Each point is reached from the start by the listed moves, each made once or not at all, plus a little noise. Is the number of moves made odd or even? Then give how often each move was made.
In the rows, 128 means zero.

Moves:
(1): [186 160]
(2): [ 97 159]
Start: [108 136]
Points:
[166 167] -> odd (1, 0)
[136 198] -> even (1, 1)

Moves:
(1): [191 150 164  98 121 114 147 116 113 137 118]
(2): [110 187 140 132 114 126 124 145 138 136 122]
(3): [ 85 133 207 153 155 114 126 134 193 178 116]
(4): [138 131 110 183 122  99 140 121 152 161 141]
(5): [144 138 114 133 162 117 106 133 149 132 122]
(6): [141 131 150 150 129 179 114 149 128 159 100]
(7): [131 136 130 123 146 135 173 157 123 124 141]
(8): [156  95 101 110 104 104 110 176 109 123 149]
Start: [141 157 123 156 177 113  89  77 131 143 118]
Points:
[156 160 149 178 178 170  75 100 133 174  95] -> odd (0, 0, 0, 0, 0, 1, 0, 0)
[134 222 121 212 155  85  92  89 169 179 128] -> even (0, 1, 0, 1, 0, 0, 0, 0)
[249 157 111 165 163  54 146 134 123 175 156] -> even (1, 0, 0, 1, 0, 0, 1, 1)
[156 153 139 214 221  38 106 157 220 223 145] -> odd (0, 0, 1, 1, 1, 0, 1, 1)

Moves:
(1): [164 141 129 120 119 126 145 136 128 129 133 146 143 146 124 125 134]
(2): [117 173 117 125 123 141 134 120 132 132 118 125 130 100 133 144 126]
(3): [118 132 172 105 150 111 115 135 113 116 108 128 123 114 129 147 141]
(4): [147 127 138 171 110 120 138 138 116 126 113 116 131 131 128 126 123]
(5): [127 133 134 124 180 118 134  99 142 118 116 119 138 138 151 124 143]
(6): [138 129 133 125 125 170 127 120 145 124 123 115 127 134 131 133 127]
(7): [137 109 133 134 133 125 187 123 150 119 122 129 102 111 122 128 127]
(8): [127 123 114 135 141 152 125 165 130 132 128 142 127 132 132 128 151]
(9): [132 146 134 146 125 127 119 134 172 135 133 125 121 125 119 135 124]
(10): [135 130 140 126 130 148 132 126 134 172 119 137 114 119 133 127 131]
(11): [137 128 153 129 145 151 149 129 130 115 168 112 125 113 146 108 144]
(12): [114 133 130 127 145 163 128 125 137 122 149 180 155 134 139 140 136]
(13): [127 125 134 116 128 122 148 132 143 143 135 110 162 133 117 134 132]
(14): [109 148 133 131 123 129 151 120 141 132 125 111 119 164 133 131 132]
Start: [126 135 142 152 120 132 147 108 143 127 112 159 137  99 137 122 102]
Points:
[164 150 217 113 176 249 192 151 182 153 148 200 196  99 168 138 173] -> even (1, 0, 1, 0, 0, 1, 0, 1, 0, 1, 1, 1, 1, 0)
[140 226 163 158 127 187 222 154 224 147 154 137 165 113 144 132 153] -> odd (1, 1, 0, 0, 0, 0, 0, 1, 1, 0, 1, 0, 1, 1)
[141 194 192 138 160 198 228 154 224 175 107 230 159  62 131 173 151] -> odd (1, 1, 1, 0, 0, 0, 1, 1, 1, 1, 0, 1, 1, 0)
[145 184 195 208 160 180 199  84 219 113 127  91 127 138 173 103 126] -> even (0, 0, 0, 1, 1, 1, 0, 0, 1, 0, 1, 0, 0, 1)
[123 198 159 159 197 176 189 119 222 138 143 123 171  76 163 129 156] -> even (0, 1, 0, 0, 1, 0, 0, 1, 1, 0, 1, 0, 1, 0)
[142 159 166 157 170 140 144  81 206 167 100 158 126  93 156 119 114] -> odd (0, 0, 0, 0, 1, 0, 0, 0, 1, 1, 0, 0, 0, 0)
[197 151 180 186 163 204 236  80 195 141  84 204 151 115 170 127 123] -> odd (1, 0, 0, 1, 1, 1, 1, 0, 0, 1, 0, 1, 0, 0)

Moves:
(1): [140 122 123 134 129 130 120 134 123 119 126 124 131 131 126 154 130 128
 138 123 132 121 135 145 131]
(2): [129 158 134 121 117 131 139 122 133 117 119 122 147 121 128  93 141 125
 135 129 122 119 130 142 100]
(3): [140 148 141 124 140 138 110 148 123 128 134 128 135 143 137 109 114 133
 122 109 123 114 121 110 130]
(4): [127 137 109 158 112 133 124 127 121 143 123 117 126 133 126 141 119 134
 147 114 119 125 130 125 122]
(5): [118 145 116 134 166 125 109 137 118 120 113 104 127 112 113 136 116 141
 130 128 134 141 122 128 142]
(6): [135 123 128 140 142 158 124 118 129 126 120 119 140 129 135 131 135 127
 117 130 136 117 137 143 114]
(7): [130 129 130 124 118 134 163 131 117 119 122 119 129 128 135 142 129 128
 131 134 134 118  86 104 126]
(8): [117 132 127 137 130 128 128 161 138 116 139 116 127 119 130 122 141 112
 145 153 124 143 120 136 122]
(9): [131 110 139 135 125 129 113 146 164 134 126 138 136 112 133 142 134 138
 142 130 132 123 130 108 116]
(10): [128 122 117 111 145 115 145 148 153 150 126 128 128 146 117 117 123 128
 129 137 125 126 131 121 129]
(11): [124 124 121 124 121 125 135 120 129 104 165 117 100 123 118 108 149 143
 120 138 138 104 136 130 126]
(12): [143 106 122 129 136 127 139 127 117 140 138 161 125 123 117 129 115 116
 135 114 121 127 122 135 109]
(13): [120 133 142 133 124 125 152 131 117 135 142 126 145 124 120 114 113 151
 132 120 135 127 123 142 132]
(14): [119 120 123 122 133 126 133 123 125 112 142 134 127 139 141 122 128 140
 140 134 119 127 130 133 128]
(15): [113 117 115 122 123 124 110 147 130 140 122 135 124 129 159 126 138 133
 120 117 134 119 146 139 131]
(16): [120 144 129 111 131 133 127 123 131 128 131 136 119 125 126 158 120 122
 130 144 142 133 134 127 128]
(17): [130 128 142 137 136 143 107 145 123 130 132 137 151 133 120 146 156 167
 111 140 115 119 119 124 133]
(18): [148 136 131 129 112 142 133 134 138 125 133 137 109 134 136 137 116 159
 112 119 128 158 119 134 135]
(19): [136 114 159 117 144 144 121 126 127 134 121 121  96 117 141 122 150 135
 146 136 129 109 116 122 140]
(20): [141 130 114 143 141 125 107 129 115 120 113 132 115 132 126 135 120 130
 130 152 136 120 133 133 131]
(21): [123 135 129 144 136 127 126 118 126 126 131 139 116 151 121 131 145 130
 132 115 151 143 139 141 133]
(22): [151 137 131 130 128 112 117 117 129 148 128 113 136 120 144 147 139 125
 121 130 137 155 136 129 123]
(23): [131 132 133 143 141 121 138 142 120 113 112 119 119 119 119 136 151 127
 133 131 115 129 171 109 142]
(24): [139 139 135 138 134 129 134 115 145 120 123 131 121 121 140 136 137 116
 120 132 119 120 120 142 132]
Start: [103 106 148 121 122 132 120 108 132 154 134 127 134 130 155  96 127 105
 147 125 144 142  97 109 131]
Points:
[160 166 163 178 186 180  99 150  90 181 126 117 157 112 143 176 115 200
 129 100 143 178 119 105 138] -> odd (0, 0, 1, 1, 1, 1, 0, 0, 0, 0, 0, 1, 1, 0, 0, 1, 1, 1, 0, 0, 0, 1, 1, 0)
[119 116 149 153 135 117 112 187 169 187 163 100 174 146 180 114 116 146
 216 128 137 150 102 100 113] -> odd (1, 0, 1, 1, 0, 0, 0, 1, 1, 1, 0, 0, 1, 1, 0, 0, 0, 0, 0, 0, 0, 1, 0, 0)
[175  93 181 191 179 188 113 202 181 182 132 142 102 151 229 160 225 175
 170 128 130 144  88  84 123] -> odd (0, 0, 1, 1, 0, 1, 1, 1, 1, 1, 0, 1, 0, 1, 1, 0, 1, 1, 1, 0, 1, 1, 1, 1)
[138 107 181 137 210 179 106 146 143 125 159 152  98 163 182  64 249 159
 149 121 126  40 158 152 118] -> even (1, 1, 1, 0, 0, 1, 0, 0, 0, 1, 1, 1, 0, 1, 1, 0, 1, 0, 1, 0, 1, 0, 1, 1)
[177 140 170 173 183 158  67 130 128 106 151 119  70  98 151 126 217 170
 156 171 168 155  82 182 124] -> odd (1, 1, 0, 0, 1, 0, 0, 1, 0, 0, 1, 1, 0, 0, 0, 0, 1, 1, 1, 1, 1, 1, 0, 1)

Moves:
(1): [127 142 136 121 116 141 121 118 108 139 117 138 120 133 147 114 136 120
 134 139 131 124 134 107 140 126 134]
(2): [140 124 125 125 106 137 125 125 127 123 132 130 118 130 113 125 111 116
 138 128 129 122 115 140 154 103 140]
(3): [128 130 111 124 143 119 125 125 127 133 127 130 136 109 128 122 122 118
 137 126 135 114 139 139 138 143 126]
(4): [129 133 121 135 115 143 133 104 118 125 152 126 145 125 124 115 142 130
 133 146 130 151 111 150 132 132 115]
(5): [141 126 104 126 161 120 126 156 116 134 150 113 137 125 132 116 147 125
 125 135 147 109 119 142 121 135 126]
(6): [125 139 157 131 132 110 124 139 136 144 142 122 142 128 126 165 130 129
 128 137 114 130 136 141 127 120 120]
(7): [154 141 118 165 110 134 127 131 119 130 137 135 141 133 134 118 138 132
 142 139 135 143 135 146 106 109 149]
(8): [139 133 110 128 120 130 134 126 125 136 127 140 132 134 117 114 129 136
 125 126 132 125 130 115 127 122 129]
(9): [121 134 130 117 118 123 125 121 136 123 137 123 126 119 119 134 137 131
 129 127 133 119 130 125 126 126 138]
(10): [105 132 140 127 112 145 130 133 117 120 127 135 116 134 126 140 128 145
 137 116 133 121 111 135 123 129 122]
(11): [125 110 112 130 113 147 128 145 133 134 155 121 141 132 114 148 127 115
 106 136 157 112 124 130 125 109 132]
(12): [147 118 108 128 126 138 143 137 134 126 139 120 145 128 121 136 127 139
 125 126 131 140 133 129 137 123 139]
(13): [136 131 127 135 135 127 133 118 127 136 131 119 124 116 124 126 131 128
 131 126 134 115 129 140 130 125 111]
(14): [127 132 127 134 131 117 109 115 112 131 108 130 126 133 123 158 120 142
 112 133 131 143 127  96 139 112 131]
(15): [140 115 134 137 148 134 122 125  97 114 143 153  94 122 128  96 131 133
 115 140 140 110 145 123 141 133 162]
(16): [118 127 117 123 141 126 134 121 147 134 128 128 128 124 133 133 135 130
 122 122 129 127 129 129 131 117 142]
(17): [126 142 134 133 114 127 141 126 115 125 126 128 112 127 132 135 130 116
 142 124 133 134 115 131 145 130 131]
(18): [110 123 116 136 121 154 119 124 114 132 126 122 114 131 133 101 113 142
 123 130 110 142 118  90 130 143 117]
(19): [123 137 132 122 128 129 128 140 118 134 135 110 151 139  99 132 136 133
 130 109 146 115 133 126 142 130 144]
(20): [120 128 133 131 120 107 120 105 107 124 118 145 138 122 130 134 136 114
 147 125 134 116 125 110 123 109 126]
(21): [109 137 136 124 131 139 125 131 121 122 137 131 121 117 121 116 141 134
 125 120 131 124 138 131 117 123 114]
(22): [135 139 129 130 117 130 123 124 122 128 132 127 140 127 128 139 117 135
 122 118 129 134 119 126 131 128 119]
(23): [101 113 127 120 121 147 144 124 129 124 113 121 120 126 133  96 111 134
 108 141 118 129 120 116 127 126 130]
(24): [139 127 136 145 129 127 127 133 126 134 110 131 128 122 135 120 137 134
 116 130 116 141 121 124 144 134 119]
Start: [127 108 134 126 122 154 115 120 107 115 122 114 148 123 141 125 144 124
 114 156 151 121 163 120  89 155 134]
Points:
[111 121 154 155  39 233 112 137   7 115 184 135 175 129  94 113 147 145
 104 166 208  72 167 114 120  57 199] -> odd (1, 1, 0, 0, 0, 1, 1, 0, 0, 1, 1, 1, 0, 0, 1, 0, 0, 0, 1, 1, 1, 1, 1, 0)
[126 116 112 179  57 204  86  86  15 105 204 123 184 125 101  90 172 140
 109 173 211 108 151  94  88 123 185] -> odd (0, 0, 0, 1, 0, 0, 1, 0, 1, 0, 1, 0, 0, 0, 1, 0, 0, 1, 1, 1, 0, 1, 0, 0)
[128 135  84 110 127 180 131 105  49 137 170 111 212 115 114  82 214 134
 126 146 206 103 164 103 100 123 155] -> odd (1, 0, 0, 1, 1, 0, 0, 1, 0, 0, 0, 1, 0, 0, 0, 1, 0, 0, 1, 1, 1, 0, 0, 0)
[110 137  79 120 138 136 118  76  72 141 171  94 216  63 106 136 179 155
  92 168 182 104 157 116 105 104 107] -> even (0, 0, 1, 1, 1, 1, 0, 1, 1, 0, 0, 1, 1, 1, 0, 1, 0, 0, 0, 1, 1, 1, 1, 0)
[131 141 111 150  72 138  96 128  38 142 171  85 221 108  86 184 143 104
 119 169 225  79 136 120 126  73 181] -> odd (0, 1, 1, 0, 1, 1, 1, 0, 1, 0, 1, 0, 0, 1, 0, 0, 1, 0, 1, 1, 0, 1, 1, 0)
